Each row of a before or after table is a point. One or more steps were done to the points. Then noise was added and the rows were shuffled. The steps act on how far a point lies along the listed directions, d1 being the first. Write out the steps. A step turns or swaps two directions, mirrors them in a line or flattens them onto one, adds a multiple of one to another, or multiplies one. Angles are multiples of 10 degrees, from the lower direction toward the higher: turns from -170 to 170, lines from 10 to 170 but not 90. Use the fewest steps. Two steps may share a direction if one is a turn and the other turns, adds or multiplies; they go together, in the order done. Otherwise the lowest direction goes first.

Directions:
(1): [ 57 -28  12]
(2): [-25 -29  53]
Before, 9 rows:
[[ 65   9 -49]
 [-17  -7  17]
 [ 26  31 -41]
 [ -5 -15  27]
 [ 93   8 -29]
 [-33 -13  16]
 [-68 -20  33]
 [ 31 -19 -13]
 [ 11 -11  -5]]
After, 9 rows:
[[-34  -6   5]
 [ 94  -1 -19]
 [  9  -5  -6]
 [-10   6   2]
 [ 31 -18 -17]
 [ 27   1  -7]
 [-19   6   8]
 [-73  -2  10]
 [ 69 -14 -19]]
Steps: flatten d1 and d2 onto the line at 150 degrees

Directions:
(1): [-41 -14 -49   2  57 -29]
(2): [ -3 -34 -10  11  21  81]
(3): [ -3 -20  45  73  20 -18]
(4): [  4 -42 -48  31 -57 -13]
(5): [-63  50  -5  27 -27  22]
(6): [ 53  49 -39  37  19   8]
Before (12 x 6):
[[-20   7 -16  -2  32 -16]
 [-14   0 -15 -24 -13  27]
 [ -9  10  -7 -29 -25 -22]
 [-59  25 -35  71   6  -7]
 [ -1  -7   2 -28 -25 -25]
 [ 28  22  24 -31 -30   6]
 [  4 -23  11  19 -11  11]
 [-72  29  -1  54  35  -9]
 [-47   8 -17  39  51   6]
 [-16  34 -21  72   6 -23]
 [-10 -36 -16  11  23  19]
 [ -3  -8  30 -30 -38 -16]]
After, 12 rows:
[[ 17  -2  13  41  -7 -12]
 [ -1  -8  -4 -47 -31 -18]
 [-40  10  -5  67  57 -10]
 [  2   7  22 -35 -41 -23]
 [-74  -7  -7  97  14   4]
 [ 20  15  16 -56 -35  25]
 [-26  -4 -13  -5  35  -8]
 [ 17   6 -25  33  26 -21]
 [-77  15  22  88  47 -15]
 [-58 -39  24  89  18  21]
 [  5  36 -41 -43 -21   7]
 [-18   2 -17 -56 -31  -4]]
Steps: swap d2 and d6; multiply d3 by 2

Directions:
(1): [ 60  72  -1  43  14 -26  21  28   6]
(2): [-18  36 -89 -17 -39  27  16   0  21]
(3): [-32  69  35 -31 -24   5 -55   0 -33]
(4): [-40  20  -7  47  27  10  37 -59 -53]
(5): [ -9   5  25  24 -58 -45   3 -56  53]
(6): [-24  -1  44  26 -47  50  49  48   1]
Before, 13 rows:
[[ 20 -30 -10  31  -8 -15  37  -8  17]
 [-27 -43   9  18 -24  40  73 -10  21]
 [ -4 -20 -29  24  -7 -22   2 -26  30]
 [ -7  11  11   0 -21 -11 -11 -25   8]
 [-25  35  -6  -5 -38   7   9   0  -3]
 [-22 -44   0  25  11  57  44  38 -33]
 [-24  15 -22  24   3  33  40 -10 -35]
 [-39  63  -4  18 -49  50  19  42 -13]
 [ -2 -30  33  16  -4  14  25   7 -12]
 [-20  14 -12  21  -2  37  41  -4 -29]
 [ 31  23 -10  16   1   1   9  34   9]
 [ 41   2  22  42   2  -8  34  35  10]
 [-17 -21   6  17  35  21  13   6 -19]]
After:
[[  7   8  -8  15 -18  -9  15 -16  20]
 [ 10  22  42   9   1 -29 -24 -10 -22]
 [  4 -21   7  26 -10  -2  45   7  10]
 [  6   1  17  25   9 -40 -26 -24  10]
 [-50 -21  53  -1   1  40 -14  14 -54]
 [ 27  11   7   6  20   5  -4  39  -9]
 [-40   4   6  -2  14  23 -13  -6 -25]
 [-19 -14  21  29  25  20  31 -15 -45]
 [ -4 -33  25  56  -2  38  64  49  -1]
 [ 18  51  31   5   1   3 -15  41 -27]
 [-16 -10  28  24  16  25  30  -9 -38]
 [-30   2  95   7 -13   6   7 -23 -15]
 [-23  20  28  -6 -28  16  -6   0 -23]]
Steps: turn d1 and d5 by -30 degrees; turn d3 and d6 by 20 degrees; turn d2 and d3 by -130 degrees
